Each row is a point. Each copy is the shape, with its points in the same order, turned, moved and blurred by noise. Some copies are also mirrored. Which?
(in the rows, 128 means zero)

Shape (8 x 3):
[[121  88 144]
 [123  94 156]
 [156  89 131]
 [165  94 143]
 [137  90 147]
 [123 151  72]
 [130 126 118]
 [106 190 106]]
Copy 1 (8 x 3):
[[ 91 133 142]
 [ 98 142 146]
 [106  98 141]
 [119  99 163]
 [103 123 141]
 [130  97  51]
 [120 115 107]
 [165 142  60]]
Copy 1 is: only turned
Copy 2:
[[146 139 165]
 [149 153 159]
 [165 118 138]
 [174 129 128]
 [159 139 154]
 [ 81 102 101]
 [120 130 123]
 [ 65 153  88]]
Copy 2 is: only turned
Copy 3 (8 x 3):
[[156 109 153]
 [156 124 164]
 [176 122 123]
 [189 137 135]
 [168 121 152]
 [110 119  78]
 [138 132 119]
 [ 79 163  94]]
Copy 3 is: only turned
Copy 4:
[[ 96 128 155]
 [ 88 145 162]
 [117 116 176]
 [118 125 189]
 [ 98 135 166]
 [170 121 102]
 [133 136 139]
 [167 173  92]]
Copy 4 is: only turned

Shape:
[[169 143  89  96  80 120]
 [126 124 148 132 119 142]
 [ 74 113 182 127 131 153]
 [159 131 150 162 114 131]
 [107  75 153 112 140 155]
 [193 206  85 113 138 137]
 [144 159  87 176 110 135]
 [115 137 147 137 117  96]
 [107 110 147 131 152 105]]
Copy 1:
[[146 109 126  82  75 121]
 [134 129 135 142 141 135]
 [124 156 145 154 190 167]
 [149 117 119 167 120 114]
 [117 120 124 123 195 140]
 [132 119 187 118  53  69]
 [ 98 110 130 164  70 120]
 [131 168 112 142 121 127]
 [109 163 114 140 160 112]]
Copy 1 is: mirrored
Copy 2 (9 x 6):
[[126 191 113 118  88  94]
 [132 112 122 149 108 130]
 [104  65 132 177 107 154]
 [177 115 106 143 123 117]
 [ 98  82 105 122  99 165]
 [140 175 136  96 162  45]
 [153 173 104 158 165 114]
 [152 128 159 156 111 144]
 [132 101 145 129 119 170]]
Copy 2 is: mirrored

Shape (12 x 8):
[[ 42 188 126  92 113 174 114 140]
 [108 108 187 102 142 126 135 107]
 [116 125 117 123 159 159 120  91]
 [ 89  99 128  94 155 170 144  68]
 [187 147 113 135 120 146 119 147]
 [148 144 111  94 108 110 100 151]
 [139  82 155 118 123 137 163 114]
 [150 118 125 124  89 148  92 161]
 [164 126 102 145  74 138 113  86]
 [147 142 101 161 115 121 118 131]
 [155 125 100 149  97 117  83 170]
 [108  98 119 106 134 143 166  94]]
Copy 1 (12 x 8):
[[ 98 209  93  82 199 131  82 122]
 [103 155 157 132 116 129 124  80]
 [117 128  98 153 158 144 110  96]
 [ 96 134 108 140 166 157 123  51]
 [167 110 116 123 111 162  82 161]
 [128 114 124  75 126 123 100 153]
 [136 136 138 127  97 170 136  81]
 [153 137  89  89  89 134  88 135]
 [111 107  69 121  98 174 127 154]
 [156 126  93 124 126 147 129 163]
 [174 117  87  92 105 119 110 170]
 [119 128 120 121 152 177 144  74]]
Copy 1 is: mirrored
Copy 2:
[[ 81 142 188  62 156 178 132 165]
 [111 141 172 146  92 147 113  92]
 [118 131 123  97 139 142 101  90]
 [106 147 132 107 137 181 120  57]
 [158  95  98 101  97 114 109 158]
 [105  93 113 130 108 135 122 173]
 [162 133 135 152  95 159 127  94]
 [148  69 134 120 107 157 105 165]
 [149 117  80 118 104 177  64 148]
 [152 120 105 122 135 125  86 163]
 [148  68 116 135 130 130  91 183]
 [132 151 120 133 130 172 134  90]]
Copy 2 is: only turned
Copy 3:
[[136 206 176 131 136 163 174 183]
 [148  96 150  95 145 133 177 131]
 [158 143 103  97 110 155 143 130]
 [189 134 133  86 106 178 174 132]
 [119 126 104 127  95  94  99 152]
 [127 154 152 119 125 101  94 125]
 [153  69 148 105 100 146 138 128]
 [ 95 132 152  94  92 113 100 158]
 [118 143 128 108  43 104 129 102]
 [ 94 138 110 133  95 123 118 118]
 [ 68 137 132 111 107 110  78 133]
 [174 115 145 119  98 174 148 113]]
Copy 3 is: mirrored

Shape (12 x 9):
[[155 148  99  87 143 113 115 113 156]
 [136  30 147 124 150 147 115  78 138]
 [158 131 136  94 136 144 147 156 177]
 [112 120 113 140  80 141 148 102 107]
 [183 109 153 150 113 131 125 144  90]
 [ 84 137 126 142 164 121 111 163 120]
 [122  88 108 110 121  72 102  89 142]
 [141 126 154 140 107 111 107 128 145]
 [129  77 123 112 175  87 133 128 181]
 [118 159 124  46 128 131 146 134 134]
 [151 163 156 119 138 104 128  94  65]
 [125 128  96 132  62  85  95 125  99]]
Copy 1:
[[160 143 123 119 116 102 123  99 147]
 [ 88  83 166  90 119 185 107 111 191]
 [141 125  80  93 163 118 127 114 156]
 [118 112 100 146  82 163 125 171 142]
 [137 111 124 118 151 168  67 165 117]
 [132 126 154 121 157 135 182 163 114]
 [ 87 133 162 143  98 120 116 104 148]
 [115 104 116 132 137 142 112 120 104]
 [ 95 143 152 119 164 130 142  89 179]
 [157 108  98 123 121  67 142 149 168]
 [180  88 150 176 125 130  91 161 126]
 [ 99 144 128 147  74 120 101 163  89]]
Copy 1 is: mirrored
Copy 2 (12 x 9):
[[150 137 111 131 181 136 151 136  95]
 [212  54 185 151 165 126 183 122 137]
 [137 136 161 109 174 181 140 137 125]
 [115 115 158 165 155  85 150 111 163]
 [151 138 185 134  93 124 153 100 123]
 [150 109  95 137 141 156 127  63 153]
 [172  92 106 186 149 128 177 149 126]
 [163 134 146 160 126 141 126 135 142]
 [182  90 110 126 163 181 184 144 144]
 [ 92  99 123 123 181 147 117 135  98]
 [136 110 124 114  94  78 120 117  98]
 [117 143 122 216 123 106 155 114 124]]
Copy 2 is: mirrored
